Each row of a before or after table is a point. One or more steps were done to the points. Then noise was added and the rows were shuffled. The steps act on how far a point lies along the listed directions, d1 being the first. Name the steps. A step turns or swaps two directions, mirrors them in a line or flattens them onto one, adds a multiple of one to another, or multiplies one. Angles are multiples of 10 degrees, from the lower direction toward the higher: turns from -170 to 170, lines from 10 to 170 but not 90. Use the fewest steps. Two steps may share a direction if one is a turn and the other turns, adds or multiplies; they go together, in the order done. Otherwise the lowest direction goes first.

Directions:
(1): [-1.77  2.16]
(2): [2.16 1.77]
Before:
[[ 0.21 -0.44]
 [-0.52 -0.47]
 [ 0.37 -0.46]
 [-0.42  0.00]
 [ 0.00  0.22]
 [-0.64  0.11]
 [ 0.94 -0.24]
 [-0.08  0.61]
 [-0.15  0.03]
 [-0.52  0.32]
 [-0.43 -0.56]
 [-0.25 -0.74]
 [ 0.26  0.35]
 [-0.09 -0.15]]
After:
[[-0.62  0.22]
 [-0.29 -0.06]
 [ 0.42 -0.42]
 [ 0.18  0.42]
 [-0.58 -0.26]
 [ 0.10 -0.37]
 [-0.94  0.01]
 [-0.84  0.39]
 [ 1.36 -0.72]
 [-0.72  0.52]
 [ 0.14  0.05]
 [-0.14  0.11]
 [-0.83 -0.01]
 [ 0.57  0.10]]
Steps: add -1 times d2 to d1

Directions:
(1): [ 1.61  0.97 -2.81 -2.05]
(2): [ 0.89  1.34  2.72 -2.38]
Before, 8 rows:
[[-0.06 -0.09  0.08  0.38]
 [ 0.19 -0.02 -1.06  0.21]
 [ 0.14  0.46  0.43 -0.79]
 [ 0.54  0.21 -1.34 -0.27]
 [ 0.79  0.45 -0.46 -0.69]
 [-0.03 -0.25 -0.05  0.56]
 [ 0.17  0.18 -0.41 -0.40]
 [-0.35  0.08  0.00 -0.18]]
After (8 x 4):
[[-0.08 -0.09 -0.08  0.36]
 [ 0.28  0.44 -0.54 -0.73]
 [-0.39  0.09 -0.18 -0.19]
 [ 0.11  0.22  0.36 -0.46]
 [-0.03  0.22  1.10  0.10]
 [ 0.28  0.40  1.29 -0.42]
 [ 0.70  0.49  0.48 -0.70]
 [-0.03 -0.23  0.22  0.56]]
Steps: swap d1 and d2

Directions:
(1): [-1.47 -0.03 -2.77 -4.31 -0.49 -0.35  0.12  1.58]
(2): [-1.84  3.20  1.85 -0.53  3.15 -1.41 -1.07  0.92]
(3): [ 3.38 -0.46  1.03 -2.30  0.28 -2.89 -1.22 -1.82]
(4): [ 1.03  2.90 -2.96  0.86  0.67 -0.80  2.68 -2.00]
(5): [ 1.80  0.38  2.37 -1.81  0.70  2.07  3.53  1.33]
(6): [ 0.57 -1.04 -1.25 -0.76  3.43  3.16 -1.55 -1.87]
Before:
[[-0.19  0.73 -0.29 -0.22  0.24  0.21  0.57  0.20]
 [-0.50  0.01 -0.30 -0.21  0.22  0.32 -0.16  0.23]
 [-0.45 -0.06  0.21 -0.61 -0.50 -0.35 -0.18  0.26]
 [ 0.00  0.20 -0.78  0.04  0.21 -0.15  0.40 -0.04]
 [-0.10 -0.48 -0.39 -0.50 -0.06  0.15 -0.87 -0.50]
 [-0.46  0.23 -0.35 -0.20  0.23  0.69  0.29  0.43]
 [ 0.34  0.64  0.35  0.13  1.05  0.21  0.19 -0.33]
 [ 0.28  0.27 -0.85 -0.70 -0.25 -0.25  0.50 -0.42]
 [ 0.25  0.22  1.07 -0.20  0.88 -0.02 -0.34 -0.10]
 [-0.20 -0.24  0.29  0.23 -0.47 -0.12 -0.17  0.28]
 [-0.71  1.11 -0.48  0.58 -0.15 -0.25  0.55  0.26]]
After, 11 rows:
[[-0.35  0.43  0.39  0.33  0.08 -0.19 -0.04  0.23]
 [-0.18 -0.11 -0.47  0.76 -1.11  0.46  0.82  0.13]
 [ 0.76  0.55 -0.18 -0.11  0.71 -0.10  0.32 -0.86]
 [-0.02 -0.65 -0.44 -0.08 -0.24  0.20  0.21  0.35]
 [ 0.91 -0.16 -0.46  0.11  0.35  0.54  0.50 -0.80]
 [-0.28  0.07 -0.20 -0.41  0.07  0.65  0.52  0.50]
 [-0.31  0.54  0.10 -0.26 -0.36 -0.65  0.16  0.01]
 [-0.58  0.23 -0.41 -0.51  0.28 -0.02 -0.96 -0.20]
 [-0.45  0.21 -0.45 -0.27  0.13  0.21  0.16  0.23]
 [ 0.19 -0.07 -0.37 -0.32 -0.44  0.45  0.63  0.13]
 [ 0.02 -0.65 -0.17 -0.70 -0.89 -0.15 -0.08  0.10]]
Steps: turn d1 and d6 by -20 degrees; turn d2 and d4 by 100 degrees; turn d3 and d5 by -20 degrees

Directions:
(1): [-2.60  1.17 -2.52 -0.96  3.53 -1.96 -0.10 -1.55  1.04]
(2): [ 1.62  1.01  3.36 -1.20  0.56 -3.28  2.09 -1.76 -0.54]
(3): [-0.32 -1.56  0.83  0.08  2.23  3.43  3.69 -1.14  0.60]
(4): [ 1.40 -0.99 -1.19  0.57 -0.92 -1.65  1.76  1.51  4.64]
Before, 14 rows:
[[ 0.27 -0.32  0.13  0.35  0.32  0.79  1.10 -0.16  0.90]
 [-0.63  0.35  0.15  0.10  0.37 -0.18 -0.68 -0.09 -1.34]
 [ 0.52  0.06  0.18 -0.16 -0.85 -0.46 -0.24  0.38  0.24]
 [-0.07  0.10 -0.48  0.34 -0.05 -0.48 -0.84  0.18  0.25]
 [-0.30  0.71 -0.98 -0.16  0.36 -0.95 -0.37 -0.06  0.30]
 [-0.06 -0.16 -0.23  0.16 -0.35 -0.16  0.05  0.19  0.52]
 [ 0.67  0.12 -0.04  0.26 -0.58 -0.60 -0.32  0.46  0.15]
 [ 0.55  0.12  0.08  0.04 -0.47 -0.54  0.22  0.03  0.27]
 [ 1.03 -0.11  0.29  0.19 -0.68 -0.38  0.02  0.07  0.51]
 [ 0.27  0.20  0.19  0.07 -0.53 -0.05 -0.26  0.11 -0.22]
 [-0.13 -0.32  0.20  0.17  0.32  0.01  0.75  0.60  0.67]
 [ 0.59 -0.27  0.28  0.05 -0.05 -0.43  0.36  0.00  0.32]
 [ 0.20 -0.29  0.34  0.36 -0.26  0.79  0.53  0.35  0.45]
 [-0.57  0.38  0.07 -0.12  0.15  0.60 -0.57  0.01 -1.07]]
After, 14 rows:
[[-1.27  1.15 -1.71 -0.50  1.59 -1.50 -0.61 -0.63  0.29]
 [ 0.81 -0.49  0.69  0.58 -1.15  0.89  0.37  0.94  0.45]
 [-0.13 -0.20  0.13  0.19  0.13 -0.35  0.46  0.75  0.78]
 [-0.05 -0.07 -0.23  0.20 -0.49 -0.24 -0.16  0.28  0.33]
 [-0.93  0.25  0.05 -0.04  1.05  0.13 -0.14 -0.40 -1.24]
 [-0.42  0.25 -0.69  0.17  0.30 -0.45 -1.02 -0.08 -0.03]
 [ 0.90 -0.06  0.67 -0.06 -1.42 -0.13 -0.40  0.50 -0.39]
 [ 0.58  0.06  0.54  0.20 -0.89  0.33 -0.18  0.23 -0.55]
 [ 0.87 -0.22  0.52  0.12 -0.35 -0.50  0.23  0.10  0.15]
 [-0.64  0.16  0.07 -0.09  0.42  1.07 -0.19 -0.07 -0.84]
 [ 0.91  0.08  0.39  0.27 -1.05 -0.35 -0.53  0.59 -0.39]
 [ 0.76  0.15  0.39  0.10 -0.81 -0.61  0.00  0.06 -0.08]
 [ 0.55 -0.30  0.01  0.48 -0.20  0.40  0.91  0.18  1.24]
 [ 1.52 -0.15  0.88  0.29 -1.56 -0.19 -0.27  0.35 -0.03]]
Steps: multiply d1 by 2.5; multiply d2 by 1.3; turn d3 and d4 by 30 degrees
